Each row of a before or after table is a point. The points were changed in one or more steps. Then noise was added and the rows were shuffled. The steps act on columns, c1 being the first. Write out the steps. A step turns or swaps two columns, mirrors them in a line or flattens them onto one, adds a multiple of one to another, or multiplies or shifts one. Angles are multiples of 10 degrees, from the lower column toward the higher: turns from -170 to 170, lines from 10 to 170 but not 90. Use the fewest steps. Two steps may share a column if one is a turn and the other turns, adds or multiplies; they go together, in the order done. Otherwise the lowest column goes first.
In the rows, zero is written as 128.

Before (9 x 2):
[[168 166]
 [ 98 127]
 [125  49]
 [152  71]
 [ 98 166]
 [156 187]
 [144 155]
 [152 121]
 [128 132]]
After (9 x 2):
[[163  96]
 [ 75 153]
 [129 131]
 [ 45 120]
 [127  95]
 [186 154]
 [119 156]
 [167 167]
 [152 143]]
Steps: swap c1 and c2

Before (9 x 3):
[[120 142 125]
 [115 140 136]
 [142  83 176]
 [137 140 124]
 [119 154 138]
 [115  82 164]
 [120 121 134]
 [141 151 132]
 [143 117 132]]
After (9 x 3):
[[118 123 142]
 [142 134 120]
 [128 145 121]
 [134 156 155]
 [134 114 138]
 [ 94  93 217]
 [119  82 246]
 [151 141 137]
 [122 143 148]]
Steps: turn c1 and c2 by -30 degrees; multiply c3 by 2.5

Before (13 x 4):
[[126 122  87 170]
 [126 101 113 160]
 [109 132 115 156]
 [ 95 105 160 171]
 [ 96 123 171 100]
 [158 123 177  58]
 [102  85 129 115]
 [107 131 210  58]
 [116 129  90 173]
 [117  97 119 163]
 [120 123 149 178]
 [ 94 120 125 126]
 [110 172 198  36]]
After (13 x 4):
[[150 133 138 195]
 [154  83 121 154]
 [138 124 167 211]
 [142  98 134 204]
 [153 123  80 139]
 [164 120 125 165]
 [134 124 105 218]
 [156 104  92 211]
 [134 173  57  76]
 [145 129 164 214]
 [ 89 126  86  97]
 [135 132  45  98]
 [133 101 141 201]]
Steps: turn c1 and c3 by 170 degrees; shift c4 by 40

Before (11 x 6):
[[114 103 180 141 110 114]
 [182  89 152  96 125 128]
 [203 181 110  80 185 141]
 [159 154 100 171 131  42]
 [142 102 122 180 145 122]
 [146 124 213 190  77 107]
 [104 131 175 134  97 107]
 [170  94 139 143 139 116]
 [119 141 128 156 127  93]
 [191 125  90  83 132 167]
 [180 115 178 162 145 104]]
After (11 x 6):
[[106 181 108  79 108 199]
 [ 84 132 221  81 160 149]
 [ 89 105 112  89 135 144]
 [110 138 182 146 144 147]
 [100 152 129 121 128 155]
 [124 125 147  64 178 154]
 [183  93 146  98 144 140]
 [136  99 126  84 142 149]
 [198 112 100  96 102  93]
 [111 109 176 134 156 150]
 [208 174  73  88 151  98]]
Steps: mirror c1 and c4 in the line at 150 degrees; mirror c2 and c6 in the line at 170 degrees; turn c3 and c5 by 50 degrees

Before (12 x 8):
[[121 144 137 108  98 148 163 151]
 [ 94 136 153 137 162 152 142  57]
 [146 116 153  84  63 148 141  95]
 [139 105 119 185 111  77 137 130]
 [160 140 115 158 151 100 181  91]
 [130 123 100  36 114 136 122 127]
 [116  87 125  97 115  95 168 119]
 [138 103 169 184 117 137 142 188]
 [127 125 165 105 147 108 141 107]
 [131 204  54 138 126 151 171  90]
 [101 128  79 156 167 130  97 134]
 [155 100  78  92 112 136 162 166]]
After (12 x 8):
[[114 123  82  34 161 165  80 132]
 [138  95 108  81  47 176 101 121]
 [106 131  94 160 227 161  56 131]
 [148 169 171 183  59 166 101 180]
 [118 156 116 110  96 179 124 124]
 [134 132  32 138 239 183 131  43]
 [148 117 103 183 130 106  96 148]
 [163 102 128 153 162 128 144 100]
 [ 95  71 185 144 112 181 101  85]
 [146 149  52  88 197 167 124 169]
 [110 100 111 102 125 125 129 161]
 [124 109 188 106  84 137 100 120]]
Steps: turn c1 and c4 by -10 degrees; turn c2 and c8 by -60 degrees; multiply c3 by 2; turn c3 and c5 by -50 degrees; shift c6 by 30; shift c7 by -40

Before (10 x 9):
[[140 135 128 142 106 161 147 129 114]
 [120 168  98 125 150 154 138 103 142]
 [159 125 142  90 109 109 122 144 120]
 [148 127 149 128 132 124 171 125 131]
 [118 149 129 105 108  97 117 112 162]
 [152 131 124  88  87 102 110 105  87]
 [ 85 147 107 119 134 107 137 127 147]
 [113 106 146 106 117 115 128 113 146]
 [115 149 172 121 133 139 124  91  98]
 [139 122 139 144 139  98  94 112 174]]
After (10 x 9):
[[144 247  98 126 111 155 143 143 139]
 [153 191 170 121  91 139  98 149 123]
 [116 148 129 143  67 163 112 128 147]
 [125 109 139 143  99  98 176 143  94]
 [170 185 110 120  92 107 151 116 135]
 [147  63 145 106  79 115 149 134 129]
 [ 93 116 144  91  70 110 122 127 122]
 [113 137 124  89  47 103  88 147 108]
 [144 189 128 104  68  98 162 136 118]
 [110 124 149 129  93 123 132 132 170]]
Steps: turn c1 and c8 by 160 degrees; multiply c8 by 0.7; multiply c2 by 3; shift c5 by -40; swap c7 and c9

Before (11 x 11):
[[138 155 123  91 149 139 122 115 179 145  82]
 [ 98 112  74 198 143 111 114 177 117 109 128]
 [132 187 114  61 119 199  86 139 136 112 132]
 [121 199  73 124 126 166 103 146 170 194 130]
 [ 82 185 115 178 124  94  97 193 103 190 106]
 [ 98 103 150 149 139 109 128  98 159  92 192]
 [ 84  83 181 194 111 141 178 141 173 114 162]
 [ 92  70 154 149 160  95 189 173 180  90 199]
 [113 163  94 114  46 143 154 128  87 145 150]
 [ 87 128  94  83  85 170  99 140 121 186 137]
 [126 119 126 139 109 164 156 127  63 160 174]]
After (11 x 11):
[[ 91  71 128 152 164 100 189  96 132 169 196]
 [125 120 157 137 109 163 158 164 111 128 179]
 [121 199  69 128 127 166 103 196 170 142 127]
 [ 84  83 149 195 109 142 179 111 114 141 162]
 [ 96 101 130 149 139 107 129  94 128 100 193]
 [ 79 188 130 184 123  98  97 187 127 189 104]
 [138 156 102  90 150 140 121 143 140 116  79]
 [131 189 114  63 116 199  87 113 136 138 130]
 [116 161 119 115  44 142 153 146 134 128 151]
 [ 87 131 111  83  87 168  98 186 139 142 138]
 [100 114  92 197 145 109 115 111 146 185 131]]
Steps: flatten c3 and c9 onto the line at 150 degrees; swap c8 and c10

Before (12 x 12):
[[150 110 103 136 143 147 126 146 123 114  69 138]
 [135 151 110 130 152 159 147 174 126  85 111 156]
 [136 107  82 140 155 155 142 150 108 143 117 148]
 [171 130  80 142 175 135 139 129 151 110 105 120]
 [148 104 193 106 152 120 157 114 114 113 164 193]
 [151 133 133 153 177 153 114 156 110 135 111 144]
 [162 122  83 145 160 149 126 149  93  78 107 134]
 [109  80 107 168 155  83 125 164 171  74 143 100]
 [ 93  86  99 123 162  76  84 143 175  86 155  99]
 [143 131 172 130 132  73 144 101 118 120 164 210]
 [140 130 119 125 158 114 146 153 109 117 114 111]
 [124 130 106 153 159 151 139 110 117 110 105 126]]
After (12 x 12):
[[ 84 113  98 166 125 129 149 137 155 124 183 131]
 [ 88 132  96 162 132 149 109 110 113 114 151 119]
 [100  86 108 147 120 119 134 138 129  76 163 136]
 [108 185 113 142 117 104 113 162 141 124 175 158]
 [170   8 129 174 119 158 111 149  90 165 176  99]
 [183  20 101 138 126 157 139 128  64 166 162  93]
 [141 137 173 107 138 180 122 104 146 164 126 211]
 [108  79  93 162 123 105 125 139 150 113 118 149]
 [ 93 141 145 149 124 117 147 136 134 109 130 145]
 [127 134 117 127 122 145 121 140 155 117 146 110]
 [118  72 175  72 136 143 109 109 153 166 129 193]
 [121 138 123 160 134 107 121 100 140 115 152 126]]
Steps: turn c1 and c6 by 150 degrees; multiply c2 by 2.5; turn c3 and c4 by -30 degrees; flatten c5 and c8 onto the line at 110 degrees; turn c7 and c9 by 150 degrees; turn c10 and c11 by -110 degrees

Before (13 x 18):
[[114 138 161 147 157 122 128 157 128 103  94 104 109 113 106 130 132 117]
 [117 120 122 143  87 147 112 114 159  44 169 171  99  84 113 145 113 101]
 [115 101 125 150 137  96 142 155 141 118  93 119 110  96 145 136 162 101]
 [114  94 126 112 154 155 164 104 143 132 148 162 134  84 138 148 205 143]
 [216 100 115 158 130 150 165 121 160 104 111 160 143 116 119 167 121 113]
 [129 161 143   7 144 134 146 173  64  79  88 162 122 100 124 125 119 125]
 [186  98 144 137 148 102 125 106 158 122  93 118 132 109 110 124 143  98]
 [114 106 119 151 137 137 102 113  84  79 136 149 109 121 130 123 146 113]
 [116 141 161 117 127 138 133 105 154 113 152 106 128 174 175 132 133  95]
 [138 129 142 123  85 135 111 143  65 130  81 113  32 116 129 176 117  94]
 [112 128 121 150 108 125 101 111 156 126 114  84 137  99 143 123 115 100]
 [140 104 137  91 145 137  98 128 105  98 222 108 143 174 125 132 169 141]
 [112 118 127 111 116 147  98 133 165 131  81 170 105  87 160 135 129 115]]
After (13 x 18):
[[116 140 161 120 156 123 129 157 128 103  93 105 111 113 106 129 120 108]
 [117  99 124 140 136  97 143 157 139 119  93 121 110  96 146 135  94  93]
 [131 159 141 216 144 134 149 173  63  78  90 160 122  98 125 123 189 186]
 [140 131 142 141  84 134 111 142  64 131  81 112  33 115 130 175 148 101]
 [117 120 125 121  88 147 112 113 159  43 172 169 100  83 112 146 141  98]
 [114  95 126 174 154 154 162 103 144 131 147 164 134  84 138 150  65 148]
 [217  99 115 108 128 149 163 121 161 104 110 159 141 116 121 167 125  99]
 [118 141 160 153 125 138 134 104 154 113 152 107 127 176 175 132 136 102]
 [186  97 144 142 150 102 125 105 158 121  94 118 134 109 108 123 117  97]
 [113 107 118 124 138 136 103 113  84  81 137 150 109 122 131 123 109 105]
 [111 129 119 116 109 124 101 110 154 127 115  84 137  98 143 125 138  92]
 [139 104 137 170 145 136  95 126 105  97 221 109 144 176 125 134 104 155]
 [114 119 127 146 116 146  96 132 165 133  79 171 103  87 160 135 138 126]]
Steps: turn c4 and c18 by -30 degrees; turn c4 and c17 by -150 degrees

Before (14 x 20):
[[137 136  58  97 136 131 172 204  91  81 100  90 184  74 126 178 195  90
  115 169]
 [139 170  60 130 189 132 141 117 126  71 113 104  72 141 139 134  87 136
   77 124]
 [165 127 133 175 108 151  95 141 120  91 132 108 199 143 134 184 151  67
  133  91]
 [117 153 150  88 127 155 164 116 146 112 167 122 106 160 162  74 127  70
  132  66]
 [144 176  98  89 118  71 140 195 112 108 113 109 136 108 110 149  56  91
   60 198]
 [110 111 182  87  94 107 183 110 177  55 165 100 135 118 138 119 127 155
  155 126]
 [ 69 150 107  92 169  99 247 176 188 126 207  96 184 137  64 120 126 102
  128  76]
 [135 152 104 114 114 109 105  84 122 132 160 127 155  93 106 146  88 143
   96 116]
 [133 103 142 103 147 122  84 145 187  99 124  74 141 132 126 117 101  85
   89 186]
 [176 190 136 104 137 145  79 155 168  89 172 120 149 126 123 127  88 109
  116 126]
 [121 153 163  86 127 119 122 141  96 160  90  87 160 115 122 132 112 127
  193 133]
 [129 139 110 123 115 111  60  95 162  91 139 126  95 151 105 207 130 182
   80 129]
 [112 188 129 121  96 142 208  67 127 105 212 175 165 166 144 152 104  89
  130 144]
 [134 169 160 161 124 149  85 137 187  76 151 109  92 115  81 141 108 102
   86 142]]
After (14 x 20):
[[132 149 101 115 113 106 109  86 122 130 131 122 155  93 104 145  89 146
   98  93]
 [131 142 116 119 114 109  65  96 162  87 137 128 102 150  97 207 130 174
   80 120]
 [109 150 152  91 121 159 159 110 146 114  81 130 110 160 160  71 126  73
  134  47]
 [166 136 134 175 103 148  91 135 121  88  91 104 200 142 132 186 153  62
  130 102]
 [110 116 179  83  92 111 184 110 181  55 147  99 140 117 139 118 121 156
  153  97]
 [131  98 141 103 158 120  90 145 188 100 186  71 142 136 123 122 108  88
   87 170]
 [137 133  55  98 141 135 176 202  91  83 155  90 184  66 125 173 193  88
  115 181]
 [115 189 126 112  95 147 203  66 132 102 190 172 160 161 149 152 101  89
  135  66]
 [140 173 157 160 123 149  81 131 186  73 158 111  92 106  82 138 113 107
   86 118]
 [140 173  61 130 188 134 138 120 124  70 111  97  74 141 140 132  88 133
   82 136]
 [ 68 149 107  90 169 103 245 173 187 121 112  96 185 137  66 120 131 101
  128  25]
 [172 192 137 109 136 148  76 152 174  91 150 120 148 129 128 130  88 104
  114  85]
 [142 175 103  94 120  65 146 200 122 106 204 109 131 107 109 146  56  89
   61 180]
 [121 156 165  81 129 119 131 136  96 160 115  88 159 118 121 137 107 126
  196 158]]
Steps: multiply c20 by 1.3; turn c11 and c20 by -60 degrees
